Each point is reached from the start by the listed moves, each made once or not at all, plus a little noise. Say if it took an odd or an even number of moves. Then give how often each move was made.
In the rows, zero is written as 128.

Moves:
(1): [149 114 103 180 100]
(2): [131 202 116 144 119]
Start: [150 151 112 124 123]
Points:
[153 227 100 139 113] => odd (0, 1)
[172 208  77 189  86] => even (1, 1)
[149 150 114 127 123] => even (0, 0)

Moves:
(1): [169  99 118 105 152 169 166 155  34  74]
(2): [116 145 114 158  84 115 104 120 122 169]
(3): [172 100 163 100 137 127 136 109 110 121]
(4): [120 107 110 153 123  95 142 158 151 142]
(5): [120 138 140 141 157 123 164 121 101 121]
(6): [103  89 109 189 107 152 115  96 128 123]
(7): [136 131 118 128 114 154 151 114 158 161]
(8): [172 128 159 115 176 168  97 131 120 171]
Start: [136 137 141 103 121 134 162 119 174  91]
Points:
[215 121 174  90 226 213 206 140  45  75] => odd (1, 0, 0, 0, 1, 0, 0, 1)
[ 99  97  85 217  42 140 164  90 218 174] => even (0, 1, 0, 1, 0, 1, 1, 0)
[154 112 152 144 114  85 197 113 151 134] => even (0, 1, 1, 1, 1, 0, 0, 0)
[127  99 135 221 132 150 145 100 159 178] => odd (0, 1, 0, 1, 1, 1, 0, 1)
[147  86  91 171  66 215 182  93 104 108] => even (1, 1, 0, 0, 0, 1, 1, 0)
[190  52 168 150 155 163 144 101 172 141] => even (0, 0, 1, 1, 0, 1, 0, 1)

Moves:
(1): [130 136 116 140 144 129 144 129 138 130 137 138 123 116 164 145 143 110
 127 147 123]
(2): [161 129 117 111 112 154 112 114 117 108 145 127 117 116 120 132 114 159
 130 114 129]
(3): [124 125 126 125 119 122 131 140 143 133 125 118 123 135 142 141 123 135
 136  99 126]
(4): [103 141 123 130 132 114 138 126 114 132 145 127 131 137 120 132 131 121
 126 116 122]
(5): [124 133 115 118 143 136 140 142 131 128 121 137 140 141 114 128 123 128
 118 121 111]
(6): [132 124 126 125 116 116 140 106 125 128 118 145 145 121 128 132 133 140
 120 130 130]
(7): [127 132 144 137 144 124 145 141 124 122 120 109 129 141 117 141 137 146
 133 130 125]
(8): [140 139 123 135 103 126 113 141 133 121 138 134 130 137 127 140 129 133
 132 135 147]
(9): [143 137 110 138 160 106 128 150 138 147 133 135 128 124 120 133 128 116
 136 117 108]
(10): [137 130 133 110 123 119 131 119 127 136 126 117 135 135 131 134 125 129
 134 127 130]
(11): [145 124 119 113 128 117 129 139 124 116 139 134 124 134 144 131 146 123
 141 120 133]
(12): [114 136 111 138 118 118 132 129 125 130  90 106 129 149 122 135 146 123
 149 131 141]
(13): [140 138 123 106 134 113 126 129 114 134 128 125 146 124 124 135 136 121
  88 112 133]
(14): [174 136 109 141 110 138 137 125 111 124 147 132 124 162 138  97 136 119
 111 126 133]
(15): [125 136 129 131 123 106 125 110 121 124 120 128 137 130 145 115 133 126
 120 136 124]
(16): [119 118 131 133 145 123 120 107 138 125 122 130 133 126 131 151 131 122
 132 137 128]
(17): [128 118 131 131  97 137 111 122 120 148 134 125 121 121 109 121 141 133
 116 144 105]
(18): [141 117 129 153 147 137 124 129 103 131 114 141 126 153 134 126 118 135
 135 140 117]
Start: [113 117 130 120 116 103 113 104 137 138 173 119 128 125 131 112 135 116
 129 101 113]
Points:
[198 135  71 116  89  99 100 113  94 147 249 132 105 152 113  91 163 119
 122  71  75] => even (0, 1, 0, 1, 0, 0, 0, 0, 1, 0, 1, 0, 0, 1, 0, 0, 1, 0)
[117 115 110 115  86  80 115  65 100 124 163  99 133 145  97 163 190 159
 152  99 102] => even (0, 1, 0, 1, 0, 1, 1, 0, 0, 0, 1, 1, 0, 0, 0, 1, 1, 0)
[213 114 101 108 118  85 138  68  95 106 165 131 154 211 165 132 147 169
 132  73  92] => odd (0, 1, 1, 0, 1, 1, 1, 0, 0, 1, 1, 0, 0, 1, 1, 1, 0, 1)
[204 127  52 122 102  97 108  82  87 132 161 127 137 196 183 132 189 115
  95  92  80] => even (1, 1, 1, 0, 1, 0, 0, 0, 0, 0, 1, 1, 1, 1, 1, 1, 1, 1)
[163 131  94  96 104  74  98 150 144 167 196 135 139 149 108 132 160 109
 139  98  80] => even (0, 0, 0, 0, 1, 0, 0, 1, 1, 1, 1, 0, 0, 0, 0, 0, 1, 0)
[187 155  98 104 105  11 144  90  76 169 205 118 169 175 126 105 201 109
  76  79  76] => even (0, 0, 0, 1, 0, 1, 1, 0, 1, 1, 1, 0, 1, 1, 1, 0, 1, 0)

Moves:
(1): [113 121 124 117 127 146 147 123 117 136 143 112 125 124 138 131 122 131
 133 125 118 120 113 126]
(2): [130 142 127 144 124 132 109 119 124 119 128 112 146 146 124 119 129 121
 111 119 134 133 130 134]
(3): [128 136 119 123 103 107 120 115 109 136 121 121 158 132 130 144 140 126
 150 125 143 124 149 119]
(4): [126 124 118 139 150 138 128 124 145 141 127 127 140 108 127 125 123 135
 126 131 131 132 144 121]
(5): [102 129 112 116 139 137 129 116 120  98 122 128 126 126 138 142 149 107
 132 124 140 132 122 136]
(6): [122 128 132 156 127 125 137 135 129 140 129 120 115 151 125 122 130 155
 128 150 131 138 131 153]
(7): [115 129 117 124 148 133 114 100 129 122 133 140 137 140 123 128 141 135
 118 125 126 119 133 134]
(8): [116 119 136 114 130 138 123 138 113 135 114 130 125 128 129 118 137 127
 117 121 110 129 120 121]
(9): [110  98 136 113 146 121 116 127 137 114 129  96  97 148 120 131 125  96
 129 125 117 110 105 118]
(10): [130 144 134 138 127 130 127 135 149 134 122 118 133 112 119 137 120 117
 132 142 127 130 122 109]
(11): [115 137 135 141 135 142 115 123 136 113 122 131 131 138 119 127 127 129
 133 122 135 126 134 125]
(12): [125 129 130 132 130 117 117 142 124 130 130 126 122 149 125 135 139 129
 136 114 134 119 119 126]
(13): [132 148 117 134 128 111 133 124 126 120 130 103 118 130 125 124 127 130
 140 134 134 122 136 117]
(14): [110 134 142 124 112 127 100 125 124 133 121 141 144 115 124 126 128 114
 118 119 126 116 119 147]
(15): [140 126 125 138 118 129 123 143 124 122 132 115 125 143 107 144 131 134
 131 120 132 105 130 125]
(16): [137 127 118 126 119 130 138 118 147 139 122 116 137 135 112 115 131 134
 138 136 141 120 130 131]
(17): [105 147 157 104 129 110 133 122 133 103 130 149 154 120 142 131 136 111
 129 130 131 124 137 147]
(18): [138 135 145 142 134 125 140 113 129 118 118 123 126 131 143 131 136 130
 138 128 120 125 133 134]
(19): [129 132 142 148 142 127 140 132 138 115 145 137  98 140 113 105 141 130
 143 129 105 131 121 141]
(20): [129 106 110 151 125 125 133 124 137 127 122 156 138 137 141 103 127 155
 125 139  93 123 125 133]
(21): [126 121 125 126 115 112 141 126 120 120 129 116 128 113 130 132 141 146
 134 138 135 128 123 116]
(22): [131 141 124 145 116 107 122 136 138 133 120 132 126 134 106 141 124 147
 130 110 126 142 132 138]
(23): [141 120 112 131 130 132 128 122 112 138 120 143 151 122 115 137 127 147
 140 130 131 131 125 137]
(24): [135 138 139 139 123 116 141 119 120 127 121 122 131 127 128 132 125 118
 124 132 142 129 136 125]
Start: [111 111 128 116 128  98 139 131 124 102 121 108 134 130 130 150 144 133
 123 145 134 128 147 134]
Points:
[  7 138 170 138 153  70 138 108 146  16 121  92 115 159 127 138 174  64
 160 144 100  73 100 150] => even (1, 0, 0, 0, 1, 0, 0, 0, 1, 1, 1, 1, 1, 1, 0, 0, 1, 0, 1, 1, 0, 0, 0, 1)
[ 74 194 139 216 106  69  99 110 137 119  94  38 183 164 100 177 153 160
 162 129 158 119 171 149] => even (1, 1, 1, 1, 0, 1, 0, 0, 0, 1, 1, 1, 1, 1, 0, 0, 0, 1, 0, 0, 0, 1, 0, 0)
[ 19 107 120 131 138  92  99 136  90  83  92  60 105 187  86 176 171 137
 151 111 128 103  96 172] => odd (1, 0, 0, 0, 1, 1, 0, 1, 1, 0, 1, 1, 1, 1, 0, 0, 0, 0, 0, 0, 0, 1, 1, 0)
[ 42 144 106 149 100  77 120  35  79  55  76  63 206 182 138 140 224 145
 151 129 145  71 150 137] => odd (1, 1, 1, 0, 1, 0, 1, 1, 0, 0, 1, 1, 1, 1, 0, 1, 0, 1, 0, 1, 1, 0, 0, 1)
[ 68 123 125 161  92  32  89  99  76  91  76  52 155 189  46 191 182 171
 151 132 158  81 159 146] => odd (0, 0, 1, 0, 0, 1, 1, 1, 1, 0, 1, 0, 1, 1, 1, 0, 0, 0, 0, 0, 1, 1, 1, 1)
[ 41  92 113 153 133  79  80 106 129  72  90 107 151 167 101 124 187 111
 123 107  80 120 134 163] => even (0, 1, 1, 1, 1, 0, 0, 1, 1, 0, 0, 0, 0, 1, 0, 0, 0, 0, 1, 1, 0, 1, 0, 0)
[ 64 145 112 134 138  89 161  72  98  66 128  89 144 100 102 166 185 128
 158 162 140 105 118 142] => even (1, 0, 0, 0, 1, 0, 1, 0, 0, 1, 0, 0, 1, 1, 0, 0, 0, 0, 1, 0, 1, 0, 1, 1)
[ 76 115  95 178 161  93 141  71 186  35  84  24 147 145 120 130 170 124
 152 177 134  99 143 100] => odd (0, 1, 0, 1, 1, 0, 0, 0, 1, 1, 1, 0, 1, 0, 0, 1, 0, 1, 0, 1, 1, 0, 0, 0)
[ 64 162 150 213 151  78 101 102 149  42  90  55 109 185  66 157 171 119
 160 141 125 126 122 186] => even (0, 1, 0, 0, 1, 1, 0, 0, 1, 1, 1, 0, 1, 1, 0, 0, 0, 1, 1, 0, 0, 1, 1, 0)
[ 42 168 158 128 114  81 137  86 129  35 135  78 175 155  90 164 213  97
 138 134 160  69 119 169] => odd (1, 1, 0, 0, 1, 0, 1, 0, 0, 1, 0, 1, 0, 1, 1, 1, 1, 0, 1, 0, 1, 0, 0, 1)

Moves:
(1): [124 135 119 132 120 136 131 129 141 128 120 148 136 115 148 124 136 144
 138 126 129 127 137 120 130]
(2): [127 134 115 134 132 105 130 129 120 125 135 132 142 131 133 120 126 119
 131 127 139 119 141 123 133]
(3): [119 119 117 114 148 110 134 113 125 129 129 148 147 141 163 139  99 134
 150  97 148 145 121 107 140]
(4): [124 108 120 120 126 137 136 133 134 134 100 127 115 134 141 116 144 141
 128 149 120 103 145 139 122]
(5): [131 117 108 136 102 118 105 121 133 143 134 143 128 141 148 132 136 109
 140 132 155 145 134 138 114]
(6): [137 139 140 118 123 138 113 116 126 138  98 143 139 131 121 124 132 123
 128 106 124 134 118 139 139]
(7): [129 144 133 122 116 131 152 125 122 127 125 131 121 120 129 119 145 116
 124 117 128 118 138 139 140]
(8): [128 130 132 125 127 125 142 142 138 136 141 129 108 139 143 120 142 130
 139 139 124 102 135 102 142]
(9): [118 134 125 117 131 119 155 123 125 132 129  97 113 124 127 140 134 143
 152 101 121 128 135 127 147]
(10): [113 121 113 121 127 132 136 117 121 140 125 118 124 128 121 134 126 148
 127 146 113 125 129 134 135]
(11): [125 117 126 131 122 119 128 132 128 131 129 115 142 130 140 122 129 121
 128 147 125 131 142 126 114]
(12): [123 119 111 134 120 160  98 154 131 134 124 130 130 139 135 140 114 147
 134 129 121 139 126 136 107]
(13): [120 124 121 113 130 135 126 127 112 132 123 103 145 120 130 108 137 144
 131 148 118 138 120 150 110]
(14): [139 138 132 121 118 132 116 129 127 119 118 133 123 133 122 125 128 118
 113 131 129 143 120 144 131]
(15): [132 142 131 133 119 125 133 137 112 132 126 128 141 123 113 128 109 140
 131 118 123 146 114 123 125]
(16): [148 137 126 149 139 131 136 146 135 125 147 144 133 133 137 155 139 140
 130 118 140 115 121 112 130]
(17): [141 133 117 127 115 135 139 118 130 143 148 130 121 136 121 134 122 122
 159 126 116 164 130 135 125]
(18): [135 124 105 147 139 118 134 113 127 123 137  79 166 119 142 117 135 117
 104 135 153 132 123 115 102]
(19): [135 132 131 132 108 124 119 118  94 119 122 143 147 131 120 106 119 148
 123 119 130 126 127 129 144]
(20): [135 121 127 133 136 141 127 131 153 108 136 118 121 142 126 146 149 106
 129 105 125 124 108 122 112]
(21): [131 114 124 115 123 134 116 131 140 135 127 132 125 133 118 131 125 128
 115 131 124 136 132 130 115]
(22): [142 133 124 127  96 127 139 109 151 139 150 125 117 144 128 126 139 109
 144 122 126 123 146 152 123]
(23): [131 136 136 129 141 117 125 119 121 133 142 128 112 140 112 132 121 133
 128 144 114 124 129 122 122]
(24): [128 139 123 120 120 123 135 127 123 125 126 139 135 131 124 124 127 131
 136 136 149 127 139 123 133]
Start: [119 137 122 123 136 161 131 134 130 122 128 132 126 134 116 143 126 116
 129 145 123 143 138 137 130]
Points:
[139 148  96 101  85 163 101 121  98 115 146 135 173 200 122 129  86 137
 167 130 125 202 123 161  81] => odd (0, 0, 1, 0, 0, 0, 0, 0, 0, 0, 1, 1, 1, 1, 1, 0, 0, 0, 1, 1, 0, 1, 1, 1)
[112 154  78  53 111 130 223  69 119 193 136 107  93 185 146 119 156 138
 233 133  77 128 191 170 171] => even (0, 1, 1, 1, 0, 1, 1, 1, 1, 1, 0, 0, 1, 0, 0, 0, 1, 0, 0, 0, 0, 1, 1, 0)
[132 185  72 121 148 120 244 110  98 162 196  98 141 159 138 179 119 162
 202 116 140 158 148  67 161] => odd (0, 0, 1, 0, 0, 0, 1, 1, 1, 1, 0, 0, 0, 0, 1, 1, 1, 1, 0, 0, 0, 0, 1, 1)
[160 150  47 113 120 177 178 134 168 130 203  74 148 198 178 178 154 120
 214  98 155 185 129 125  92] => even (0, 0, 1, 0, 0, 0, 0, 1, 1, 0, 0, 1, 1, 1, 0, 1, 1, 1, 0, 1, 0, 1, 0, 1)
[141 149  66 123  81 124 136 119 100 101 147  89 195 162 167  76 189  66
 119 174 191 138 158 140  91] => odd (0, 1, 0, 0, 1, 0, 1, 1, 0, 0, 1, 0, 1, 1, 0, 0, 0, 1, 1, 1, 0, 0, 0, 1)
[159 154  77 157 139 141 178  98 123 109 183 133 190 163 173 156 141 116
 162 100 153 171 136  88 107] => even (1, 0, 1, 0, 0, 0, 1, 0, 0, 0, 1, 0, 0, 0, 0, 1, 1, 1, 1, 1, 0, 0, 1, 0)
[152 134  61 104 105 152 166 110 196 167 221 143  96 208 181 196 169 125
 249  96 124 178 155 119 103] => even (1, 0, 1, 0, 1, 0, 0, 1, 1, 0, 0, 0, 1, 0, 0, 1, 1, 0, 0, 1, 1, 1, 1, 0)
[137 120  36 106  58 140 130  99 124 166 133 134 179 228 169 116 139 109
 164 139 160 138 183 132  86] => even (0, 1, 1, 1, 1, 1, 1, 1, 0, 1, 1, 1, 0, 0, 1, 0, 0, 1, 1, 1, 1, 1, 1, 1)
[112 151  37 108 130 110 189  97 112 128 127  89 185 149 188 123 159 126
 188 113 183 154 157 119  91] => odd (1, 1, 1, 1, 1, 0, 1, 0, 1, 0, 0, 0, 1, 0, 1, 0, 0, 1, 0, 1, 0, 0, 1, 1)
[160 125  49 137 113 182 151 120 168 145 157 110 140 159 159 154 207 107
 146 170 139 160 150 150  41] => odd (1, 0, 0, 1, 1, 0, 1, 0, 0, 0, 0, 0, 1, 0, 0, 1, 1, 1, 0, 1, 1, 0, 1, 0)
[142 148  97  90 115 163 132 117 125 116  96  40 194 139  99 127 152 109
 114 121 135 197 110 153  79] => even (0, 0, 0, 0, 0, 1, 0, 0, 1, 0, 1, 0, 1, 1, 1, 0, 0, 1, 0, 1, 1, 0, 0, 1)
